Each point is reached from the start by the listed moves, each made once or not at all, plus a little noise. Say if it took an odd or an even number of moves. Then give how often each move was made.

Moves:
(1): -18	-28	-42	-43
(2): 52	34	20	14
Start: -13	-4	5	-16
Points:
-13	-7	6	-15 -> even (0, 0)
-29	-30	-37	-54 -> odd (1, 0)
39	28	27	-2 -> odd (0, 1)

Moves:
(1): 23	2	30	-29	23
(2): 25	5	-10	26	41
(3): -40	10	-8	27	29
(4): 5	-23	19	27	20
Start: -13	29	-12	21	-15
Points:
-24	14	31	50	55 -> odd (1, 0, 1, 1)
-5	3	3	48	5 -> odd (0, 0, 0, 1)
34	35	8	18	50 -> even (1, 1, 0, 0)
19	12	-4	71	48 -> even (0, 1, 0, 1)

Moves:
(1): 6	22	6	4	-7	-7	31	-17	-42	-32	-2
(2): -17	27	-6	-16	4	5	3	0	36	-16	-1
(3): -20	-18	25	27	-21	-25	30	-18	-5	-8	-5
(4): -6	25	-3	28	-2	12	-7	-38	9	4	24
(5): 28	26	-12	7	26	8	-13	13	33	-35	16
(6): -20	-4	-15	-7	12	-16	31	-58	14	-9	20
(7): -13	0	-17	5	-8	-14	13	17	-17	19	16
(8): 25	-9	15	-29	-19	12	8	24	-5	7	18
Start: 18	-2	15	-15	13	-3	6	-19	30	-12	-17
Points:
-27	56	-18	28	28	-38	60	-101	104	-56	51 -> even (0, 1, 1, 1, 1, 1, 1, 0)
28	8	18	-50	2	-13	77	-71	-2	-48	18 -> odd (1, 0, 0, 0, 0, 1, 0, 1)
38	48	-13	2	23	-17	39	-2	2	-59	12 -> odd (1, 0, 0, 0, 1, 0, 1, 0)
3	25	8	-32	12	0	11	-17	68	-28	-20 -> odd (0, 1, 0, 0, 0, 0, 0, 0)
60	63	1	1	4	8	36	-21	6	-51	54 -> odd (1, 0, 0, 1, 1, 0, 1, 1)

Moves:
(1): 16	4	-45	14	-1	-33	26	9	35	-16	-14
(2): -7	-3	11	-26	13	-23	0	-48	-11	3	-30
(3): -38	-3	12	-24	7	6	33	-4	-4	-19	-5
(4): -45	-30	1	33	4	18	-1	30	-3	27	5
(5): -13	5	-5	-52	8	-30	-29	-4	14	17	24
(6): 14	24	-31	1	-1	-3	11	-31	-9	4	23
(7): 10	-19	-6	-5	16	33	10	30	4	29	-19
(8): -16	0	-4	31	3	24	-25	-27	22	12	-20
(9): 16	-31	-22	-31	-3	9	6	-23	-46	-1	6
(10): 7	1	29	0	28	1	-27	1	28	9	4
(11): 16	-7	43	-18	-29	-11	-10	-29	42	20	-20
Start: 14	8	-3	-5	-22	-17	5	29	-1	4	24
Points:
-58	6	-59	-57	10	-82	44	-18	21	20	29 -> even (1, 1, 1, 1, 1, 1, 0, 0, 0, 0, 0)
40	-21	-28	-79	-27	8	-32	-55	25	86	19 -> even (0, 0, 0, 0, 1, 1, 1, 1, 1, 0, 1)
-12	-57	-16	-31	18	6	29	-64	56	71	-46 -> even (1, 1, 1, 1, 0, 1, 1, 1, 1, 1, 1)
-51	-11	-52	-6	43	-2	0	34	87	68	23 -> even (1, 0, 1, 1, 1, 1, 1, 1, 0, 1, 0)

Moves:
(1): 39	-1	12	-39	31	-47	5	17	8	-16	23	-7	-5	9	-12	-25
(2): -38	-20	19	8	-9	8	6	-15	30	4	-20	24	-7	38	-28	-15
(3): 26	-28	22	-12	-14	-18	-8	-16	-1	-1	-7	-27	12	-40	11	27
(4): 19	-6	6	1	13	1	-6	1	-8	-12	-2	7	-9	-9	-1	15
(5): 8	-15	-14	-3	-6	3	-21	10	13	20	-12	8	-21	-8	-30	-11
(6): 7	-3	-5	22	26	-4	29	-21	11	-2	-10	4	-7	7	80	5
(7): -8	11	11	-1	14	45	10	-16	7	-21	-23	-6	11	-6	24	3
(8): -19	7	-3	3	24	-6	43	-16	5	-20	16	-1	-37	-26	32	-1
(9): -9	-26	-22	23	-20	1	-2	2	-12	-25	5	-47	18	35	-21	31
(10): 20	83	-42	20	10	7	11	-36	39	-14	-1	-46	-28	-24	40	43
(11): 1	-40	23	1	-43	28	-27	71	-7	-4	24	3	26	41	-66	5
(12): -7	12	-5	18	-15	-8	-22	2	-1	-17	20	-28	-30	13	-1	-18
(13): -29	9	-7	2	8	-10	-33	24	1	12	19	-12	-23	5	-11	-6
(14): 11	-8	-15	-6	18	30	-14	-25	1	44	35	-25	-15	8	-19	13
Start: 21	-26	0	-4	22	17	-14	-56	15	5	-4	8	-14	37	6	5
Points:
2	-66	7	26	17	34	-46	19	21	6	34	-7	-23	94	14	0 -> odd (0, 0, 0, 0, 0, 1, 0, 0, 0, 0, 1, 0, 1, 0)
72	-10	-12	4	13	59	-94	-37	39	30	58	-90	-46	18	-50	103 -> even (0, 0, 1, 1, 0, 0, 0, 0, 0, 1, 1, 0, 1, 1)
50	-100	69	-12	26	46	-39	-66	68	-6	39	-54	-38	97	-15	1 -> even (1, 1, 1, 0, 0, 1, 1, 0, 0, 0, 1, 1, 0, 1)
